Each row is a point. Examples show where two turns around zero, p and q, send a point. Where does a point land after both, in the order given? Backwards means that the second turn is done in reverse. Each puzzle has new turns, and all numbers are rounded.

Turn p:
[-0.15 0.44] => [-0.32 0.34]
[-0.27 -0.05] => [-0.22 -0.16]
[0.42 -0.39] => [0.54 -0.18]
Turn q:
[0.32 -0.05] => [0.24 -0.22]
[-0.17 -0.03] => [-0.16 0.07]
[0.62 0.24] => [0.65 -0.15]
[-0.23 0.14] => [-0.11 0.25]
[-0.55 -0.30] => [-0.62 0.06]
Where do these land?
p, then q backwards: [0.01 0.01] => [0.00 0.01]
q, then p: [0.30 -0.57] => [0.20 -0.61]
p, then q: [-0.47 0.37] => [-0.40 0.44]
p, then q: [0.15 0.20] => [0.18 0.17]

Turn p:
[-0.29 -0.05] => [-0.28 0.08]
[-0.15 0.43] => [0.05 0.45]
[0.44 -0.38] => [0.23 -0.53]
Turn q:
[0.38 -0.18] => [0.41 0.10]
[0.02 0.45] => [-0.27 0.36]
[-0.55 -0.34] => [-0.21 -0.61]
[0.15 0.08] => [0.07 0.16]
Where do these land?
q, then p backwards: [-0.11 -0.39] => [0.31 -0.26]
q, then p: [-0.16 0.22] => [-0.21 0.18]
q, then p backwards: [0.51 0.05] => [0.17 0.48]
p, then q: [0.09 0.52] => [-0.03 0.53]
p, then q: [-0.33 -0.39] => [-0.23 -0.46]

Turn p:
[-0.13 -0.44 0.17] => [-0.35 -0.33 0.08]
[-0.34 0.34 -0.13] => [0.02 0.42 0.26]
[-0.22 -0.17 0.59] => [-0.07 -0.43 0.48]
[0.24 -0.15 -0.11] => [-0.01 -0.10 -0.29]
[0.60 0.33 -0.61] => [0.40 0.40 -0.72]
[-0.15 0.10 0.08] => [0.01 0.06 0.19]
Turn q:
[0.22 0.36 -0.09] => [0.38 -0.10 -0.19]
[0.29 -0.45 -0.09] => [-0.13 -0.34 0.40]
[0.31 0.26 0.27] => [0.46 0.12 0.12]
[0.08 0.02 -0.01] => [0.07 -0.05 0.02]
[-0.90 -0.18 -0.07] => [-0.76 0.38 -0.35]
Where do these land?
q, then p: [-0.33 -0.05 0.11] => [0.03 0.29 0.20]
q, then p: [-0.19 -0.36 0.54] => [0.33 0.05 0.59]
q, then p: [0.45 0.27 -0.16] => [0.02 -0.32 -0.45]
p, then q backwards: [-0.01 0.53 -0.50] => [-0.27 0.44 0.51]
p, then q: [0.08 -0.39 0.01] => [-0.39 -0.07 -0.02]

Turn p:
[0.06 -0.21 -0.23 0.35] => [0.23 -0.34 -0.23 0.04]
[-0.03 -0.12 0.29 0.44] => [0.06 -0.04 -0.27 0.46]
[-0.57 0.57 -0.63 -0.25] => [-0.63 -0.07 -0.25 -0.81]
[0.37 0.17 0.25 0.07] => [0.28 0.37 -0.04 0.13]
[0.48 -0.32 0.21 -0.29] => [0.42 0.12 0.50 0.15]
[-0.30 -0.10 0.11 -0.32] => [-0.35 -0.05 0.30 0.03]
Turn q:
[-0.40 0.13 -0.25 0.23] => [-0.37 -0.16 -0.22 0.29]
[0.43 -0.48 0.19 0.04] => [0.64 0.00 -0.09 -0.20]
[-0.01 0.69 -0.42 -0.17] => [-0.73 0.30 -0.02 -0.23]
[-0.36 -0.08 -0.08 -0.17] => [-0.18 -0.35 0.12 0.07]
[0.34 -0.26 0.56 0.07] => [0.64 0.20 0.20 0.07]
Where do these land?
p, then q: [-0.05 -0.12 -0.49 0.17] => [0.19 -0.34 -0.04 -0.36]
q, then p backwards: [0.21 -0.65 0.55 -0.23] => [0.71 -0.49 -0.27 -0.08]
p, then q: [0.01 0.81 0.07 -0.04] => [-0.77 0.13 0.17 -0.16]
q, then p backwards: [0.11 0.25 -0.55 0.18] => [-0.35 0.49 -0.09 0.19]
q, then p: [-0.19 -0.01 0.14 -0.26] => [-0.05 0.03 0.12 0.33]
p, then q backwards: [-0.10 -0.29 0.28 0.18] => [-0.36 -0.03 0.16 0.22]
